Every row gives one point. To make a cloud, some directions were put in groups of two or more. Within a group, all points are equally far from the middle, so they leave a hole (a ring in 2 directions, a hollow ball in 3). The other directions are filled evenly. Then the cloud was stretched, turned, moved and blurred a little. How many holes are there, and how many directions does each take, smallest first?

Cloud (22 x 3):
[[ 39 -20 -27]
 [-42 -25  40]
 [ -3 -60   3]
 [  8 -55  24]
 [ 40  13 -16]
 [  4   4 -45]
 [ -4 -16  57]
 [ 28   2  43]
 [-52  10   4]
 [-51 -31   3]
 [ 31  27  14]
 [-29 -52  -3]
 [ -7  39  -8]
 [ 38  15 -17]
 [ 38  16 -14]
 [ -3 -45 -32]
 [ 48  -2   6]
 [-12  24  43]
 [-38   5 -28]
 [-18  21 -33]
 [  8 -46  39]
 [ 10 -57  17]]
Holes: 1 (3)

Cloud (19 x 3):
[[  9 -32 -39]
 [ 17  20 -60]
 [-44 -47 -38]
 [ 54  -9   0]
 [ 11 -10 -21]
 [ 31 -54 -38]
 [ 31 -15 -20]
 [-15  16  19]
 [ -4 -47  40]
 [  4 -14 -20]
 [-16 -34  59]
 [  3   9 -25]
 [-11 -11  -5]
 [ 11  32 -17]
 [-30 -16 -19]
 [-42  28  32]
 [ -7  36  46]
 [-14  -2   9]
 [ -9 -16   4]]
Holes: 0

Cloud (29 x 4):
[[ 47  30  -5 -20]
 [ -5 -46 -30   5]
 [ 40  39  20 -16]
 [-36 -24  16  51]
 [ 42 -26  25 -16]
 [ 12 -29  57   9]
 [ 23  40  13  57]
 [ 20  42   2  60]
 [-19  27  15 -31]
 [ 47  30   2 -20]
 [-35  -8  46  -2]
 [ 40 -34   4 -14]
 [-16 -28  15 -30]
 [ 56 -11 -25   3]
 [-31 -30   6  55]
 [-17  23   3 -34]
 [ 15 -44   6 -21]
 [ 20 -21  55  33]
 [-17  26 -51  28]
 [ 10  37 -21 -28]
 [-28  16  26 -25]
 [ 28  31 -47  41]
 [ 24 -46 -27  16]
 [ 21 -20  53  36]
 [ 17 -39  28 -20]
 [  6 -29  39  53]
 [-29  12 -47  27]
 [-39 -21  -9  50]
 [-34  29 -15  49]]
Holes: 2 (2, 2)

Cloud (27 x 4):
[[ 52  41 -16   7]
 [  3 -41  21  11]
 [-15  25 -40 -30]
 [ 30  26  37 -43]
 [-16  28  -1  41]
 [-29  52   4 -35]
 [ -8  -8 -31  11]
 [ 11 -33 -43 -17]
 [-40  -4 -24 -36]
 [-19 -27   8 -57]
 [-16  11  43 -23]
 [ 16 -20  55  -4]
 [ 12  35  31  -5]
 [ 18  17 -44 -38]
 [ -1 -33   3   0]
 [ 31   4 -37 -32]
 [-14 -21 -35 -18]
 [  0  23  22 -43]
 [ 49 -13  -5  42]
 [-16  21  41  11]
 [ 28  33 -25  -8]
 [ 16  60 -14  28]
 [ 40  24  35 -31]
 [-25  10 -17  10]
 [ 37 -29  40  22]
 [-36  13  30 -30]
 [ 16  29   2  40]]
Holes: 0

Cloud (51 x 6):
[[-15 -25 -25  38   6  51]
 [-22  16  12 -26  16 -35]
 [ 19 -48  -4  33 -14 -10]
 [ -5  32  41  24 -43  -7]
 [-18  14  11  37  39 -20]
 [-39 -29 -15 -23 -35  18]
 [ 16  24  36   1 -33 -26]
 [ 22 -20 -31  42  15  36]
 [-23 -24 -20 -32  42   8]
 [ 25 -45 -13  36  11  -9]
 [ 34   5 -20  52   3  32]
 [ 40 -28 -20  42  14  -5]
 [-34 -11 -11 -37  27 -18]
 [ 42 -22 -17  44  19   1]
 [ 18  37  27  44  -8  25]
 [-16  41  -8  50 -39  21]
 [ 24  18  23 -21 -18  49]
 [  2 -27 -18  49  11  47]
 [-34  41  25 -10   9  26]
 [ -3 -32 -12  24 -48  34]
 [ 36 -24  16 -10  38  16]
 [-38   3 -48   1  30  -8]
 [-40  -9  23  35 -26 -20]
 [-39  42 -18  -6 -41  23]
 [-23  36  -8 -22  35   5]
 [-36  -7 -12 -24  45  25]
 [ 32  20 -47  32   9  -4]
 [-49   5  12 -22  13  45]
 [-48  -8 -15 -11  -2  52]
 [-15 -43  15  38 -35  16]
 [-36  10 -43  -3  -3 -30]
 [ 29  -4   5  37 -55  -1]
 [-36 -12 -46  26  32  -2]
 [-48 -13  -3 -40 -18  -6]
 [ 35   8  15  29 -30 -29]
 [-38  -9  26  31 -21 -24]
 [ 13 -20  -8  49 -10  51]
 [ 29 -37  19 -18  25  -4]
 [  8  -8 -24   9 -32  57]
 [-12 -21 -28  14  -8  60]
 [ 15  37   3 -21  28 -16]
 [ 23  22  38 -20 -44   6]
 [ 41   8 -23 -36  13  -4]
 [ 25  30 -46  29   7  13]
 [-18 -36  -7  44  33 -13]
 [ 15   0 -14 -22 -54  36]
 [-53  -3   5 -25  -8  48]
 [-29  -8  18  31  -2 -36]
 [ 39  10  17  22 -10 -34]
 [-26 -39 -25  -2 -33   8]
 [-37  12 -28 -30   0 -28]]
Holes: 3 (2, 2, 2)

Cloud (49 x 6):
[[ 20   7 -40  -3 -21 -15]
 [ 16 -45  -4  14  -2  -9]
 [-38   1 -22 -18 -21 -22]
 [ 36 -35 -13  10  -8 -29]
 [ 14 -41  12  14   4   1]
 [  1  31  19 -34  22   8]
 [  6   2  22 -40  17   6]
 [ 10 -23  30  -8  29  34]
 [  1 -26 -17  -5  21  28]
 [ -3 -27  27  27 -27 -40]
 [-41 -19  -6 -13  10 -47]
 [-21  37   7   4  16 -13]
 [ 13 -43   0  31   3 -30]
 [-14 -50 -24 -20  14 -28]
 [ 37 -21 -22 -12   6 -14]
 [ -5 -13  50 -20 -20  16]
 [  3  -1  11  28 -30 -60]
 [-17 -28  40  -8   3 -21]
 [ -5   5   8  42 -10   1]
 [ 27 -15 -27  26  20  -2]
 [ 36  -1 -16 -11  10  22]
 [  9  42  36  11  15  -8]
 [  4   3  -2  44  10  13]
 [ 24 -11  35 -16 -30 -18]
 [-40 -23 -15 -16   9 -36]
 [ 11 -18  37 -26   1  -6]
 [ 23 -30  31  -4 -19 -11]
 [ 22   1 -35 -20  23 -26]
 [ 18  15  28  -3 -12 -44]
 [ 18   8 -11 -40 -23  19]
 [  1  39  24  21   0 -11]
 [  1 -36 -21 -35  -6 -15]
 [-14 -24  12 -35  -1  12]
 [  9 -13  47 -13  11   9]
 [ 19  -8 -37  11 -26  -2]
 [ 24 -11   2  28 -40 -33]
 [-25  29  16  21  30  -6]
 [-45  -2  14 -21 -23   1]
 [ -8   7  34   2 -34 -43]
 [ 21  -4  21 -25  42 -47]
 [ 13 -11  23 -31  -2 -56]
 [  4  10 -26  26 -34   0]
 [-12 -22  39  14   1 -48]
 [ 33 -15  19  15 -29 -19]
 [ 26  24 -20  -1  14 -39]
 [  5  -1  48  -8  14 -31]
 [-39  11   8 -17  14  15]
 [ 14  31 -14  18 -44   7]
 [ 15 -14 -41   1  11   0]]
Holes: 1 (4)

Cloud (80 x 8):
[[ 27  15   2 -20  -1  25  36  -5]
 [ 10  36  -7  13  -2 -11  19 -14]
 [-14  14 -16 -28  25 -18 -22 -20]
 [-27 -41 -21  18 -10 -32   5 -18]
 [ -6   2 -38  -5 -33  21 -36 -25]
 [-42  27  12  18 -10 -20  12  -1]
 [  7   4  15  -6 -17 -36  19  -5]
 [ -6  16   5 -50  15 -27 -14 -16]
 [ 17 -15  -5  18  20   1  26   1]
 [  2  47  -1 -22 -40 -45 -24 -18]
 [ 41  38   3 -19 -32 -26 -16  -4]
 [  2 -34  18   0  34 -48   8   2]
 [-22   2   9  -4 -10  19 -29 -30]
 [-15 -16  -4 -40  23 -31  -8  -1]
 [-19  41 -18  -5 -20 -26 -32 -31]
 [-10  22 -34  20 -21   4  13  -5]
 [  7   3  31   3 -22  20   8  29]
 [-28  -2  24   2  28  20 -27 -38]
 [ 18  28   0 -25 -10   6   9 -29]
 [  5 -12  -8 -20   7  -2   8  -4]
 [  3  28   4  -7 -36 -28  26  22]
 [-10  15  -6 -26  12 -11  27  16]
 [ 28  -2  27   4  22 -43   9 -34]
 [-30  -5  -6 -38  -9  23  -3  14]
 [  9 -17 -23 -32   4  24  21   3]
 [-12 -30  13 -11 -24  -4 -34  32]
 [-12 -22 -12  23  -9 -45   8  -6]
 [-12  -3  19  13  20  10  -9 -37]
 [-20   7   1  16  25  17 -28  -3]
 [  7 -21  11  21 -16 -13 -30  21]
 [-17  22  -9   6  45  -3  -4  -6]
 [ 15  22   1 -14   8 -18  36 -18]
 [ 16  11  -5 -12 -19 -42  -7  34]
 [-60  -7 -14  16  -3 -33  13   7]
 [-24   4  20 -25 -51  -4  19   9]
 [-27  17  10  14  33 -32 -11   8]
 [-27  18   7   7   3  27 -11   5]
 [  9  16 -10   0 -16 -47 -15  31]
 [-23 -10   6 -12 -28   2 -39  -2]
 [ 27  25  -1 -19 -38 -21  20 -13]
 [-30   7  24  -2  23  17 -29 -31]
 [  5  27  17 -17  20  -6 -15  13]
 [ 24   7  19 -22 -24   7 -28  14]
 [-28  -8  10  -5  29 -13  10  19]
 [-22   7   0  35  -8   6  13  27]
 [-41  26  20 -55  16 -13 -17 -10]
 [-33 -11  -9 -39   2   5 -19  18]
 [  2  10  11  21  -3   6   6 -10]
 [ 29   4  13  -6 -55 -13 -32 -23]
 [  5 -47   6  11  23  13   6 -26]
 [-11  46   4  -3  36 -20 -19 -19]
 [ 12 -23  -1  17  42   6 -39 -17]
 [-21  17  10 -42  18   2  -8  -1]
 [ 18  -7  16  26 -41   3 -18 -24]
 [  0 -16  27  11   9   0 -12  32]
 [ -4  29 -26 -28 -23   0  26 -37]
 [  3 -19  -4  13   7 -27  12  16]
 [-31   1  21  -3  48 -42 -25 -10]
 [-30  25  36  -4 -30  -7   1  12]
 [-17   7  -5  37 -17   8 -39 -37]
 [  4   1   7 -11 -55  -4  16  -8]
 [  9   7 -14 -26 -12   7 -11  24]
 [ -5 -27 -14  -9 -12 -58 -27  -9]
 [ -8  37  16   6 -20 -21  17  23]
 [-10  20 -44  -1 -25 -27   2 -25]
 [ -9  35  31  12   2 -13  -6   1]
 [-24  -5   7   8  10  -6 -33 -15]
 [  5  19 -12  11  49 -10 -11   5]
 [ -4  16 -42  15   7 -23 -10 -21]
 [  8  10 -15 -16  -6 -23 -13   3]
 [ -8  -2   2 -17  15  18 -16  15]
 [-23  15 -24  17   2  14 -20   5]
 [  5 -10 -24   1 -25  -9  13 -21]
 [-27  25  36  -6  15  15 -34 -21]
 [ -3  26   8 -15 -17  -3 -29  -5]
 [-27 -18   8  20  12 -15  12  21]
 [-26 -16 -25  25 -18 -18  11 -20]
 [-12 -15   3 -39 -30  -2  21 -28]
 [-20  14  14 -10  38 -14 -10   5]
 [ 12 -37  -6 -25  10 -26  25  -8]]
Holes: 0

Cloud (81 x 8):
[[-38  17 -29  -5  -9 -14 -37  26]
 [ 29  25  17 -32 -11   3  -7 -13]
 [-18   4  11  15  17  -5 -34   6]
 [-38  15  -9 -10  20 -13 -12   7]
 [ 21  -3 -43 -34 -33 -19  13  -4]
 [  9  36 -15  -7  17   2 -31 -16]
 [-11  17 -20  -6  -4  17  21 -25]
 [  0   2 -31 -23 -22  17 -17  -4]
 [ 14   7 -23 -46 -32  -1  -9  -5]
 [  8  -3  23  19  -7  -8   7  41]
 [-12  19 -15 -36   8 -14  -2  33]
 [-28  47 -42 -16 -10  25   1  -2]
 [-16   9 -30 -36 -22 -28  15  -3]
 [ -9 -21 -12   0 -40  16 -37  -9]
 [ -6 -19 -58 -10 -25 -10  -6  10]
 [ -1  57 -19 -10  11  43 -16  -5]
 [ 11 -11 -17   6 -37  45  -2  -7]
 [ -6  30  -2  10  25  27   1  -3]
 [  3  24  -9  13   0  39  22  28]
 [ 18 -13 -27  -4 -19  35  -6 -23]
 [-20  33   4 -18 -21  18  -5  43]
 [-10 -11  24  23   8  -3   4  12]
 [  4  22 -60 -42 -39   6 -11   3]
 [-17  35  -9 -17  30 -11   7  -8]
 [  5 -28 -17   0 -11  11 -38  28]
 [ 10   7  14   3  -2  23   7   1]
 [  2   3  19 -16   7  34 -46 -28]
 [-14   6 -42 -20  -2  11 -31 -33]
 [ 16 -27 -22 -21 -35  20 -29  18]
 [ 29  23 -23  20 -10  29  14   6]
 [ 26 -16 -18   6 -16  42 -21   5]
 [  0  -5 -40 -15 -15 -28  -5  27]
 [ 25  26 -43  -2 -14  24 -35   5]
 [ 10  38 -12   7  17 -15 -14   3]
 [ 21   0  -6  -9  25  -5 -15  -9]
 [-53  11 -28  -3 -28 -13 -58   6]
 [ -9   5 -14 -22  -9  21  23  35]
 [ 17  16 -36 -15 -28  -3  29 -24]
 [ 17   8  19  10 -30   6  27  21]
 [-11   3   9 -53  26 -32 -28  43]
 [ 21  19  12 -47  -3  -3 -23  31]
 [-29  19   5 -17 -10 -39 -25   9]
 [-40 -17 -17  -5 -14 -19 -32  18]
 [-13   9 -49  20   9   5 -35  30]
 [  3  48 -29  -6  -1  -5 -15  16]
 [ -7  24 -28  23  16 -29 -23  26]
 [  2  50   9 -10 -29  14 -47  18]
 [  9  16  -6  17 -40  38 -22   6]
 [-14  24 -47  -5  13 -54 -28   7]
 [ -1   3  -4 -19  29  18 -36   5]
 [ -3  -3 -15   8 -38  19   7   2]
 [ 26  29 -34 -33 -13 -35   2 -22]
 [ -3  24 -21  29  -2  40   4  22]
 [  1  35 -17 -34 -25 -31  -5  13]
 [-37  16 -43   1  -4 -33  -9 -15]
 [-11  13 -24 -16 -51   3   8  34]
 [-16  31 -20  -7 -47  21 -21  15]
 [ 28   8   2 -25  15  22  20  -6]
 [-15   8 -22 -21   4 -17  -7  -7]
 [-30  11 -21  17  -4 -11   6 -17]
 [  1  11 -42   4   3   9 -25 -42]
 [-29  11  -5 -11  10  15   4  10]
 [-20  12 -23 -18   9   6  42  56]
 [-10  15   6 -10 -28 -18 -37  -7]
 [-44  18  -9  -9 -14  14 -45  13]
 [ -2  36 -15  20 -34  20 -24 -26]
 [ -4  19 -24 -30  -9 -13 -45  31]
 [ 10  14 -15   3   4 -10 -43 -15]
 [ -9  11 -31 -29   0   3 -12 -42]
 [ 13   5 -40 -33  -2 -20 -16  32]
 [ 14  21 -17 -43 -38  16 -35 -17]
 [-14  43 -40 -32  12  37   2  -9]
 [-24  44 -56  -6 -14  31  11   1]
 [-24  17 -38 -45   5  27  -3 -16]
 [-30   0 -31 -31  -5  31  12   2]
 [ 27  32  -5   4 -16 -12  25 -18]
 [  9  13 -19 -16 -17 -17 -26 -45]
 [ 37  33 -24 -16 -27   8   9 -17]
 [ 12   9  -1  34  13  -5  19 -11]
 [ 10  -3 -40 -11  18  35  21  -2]
 [ -2 -10 -13  44 -29   1   3  -5]]
Holes: 0
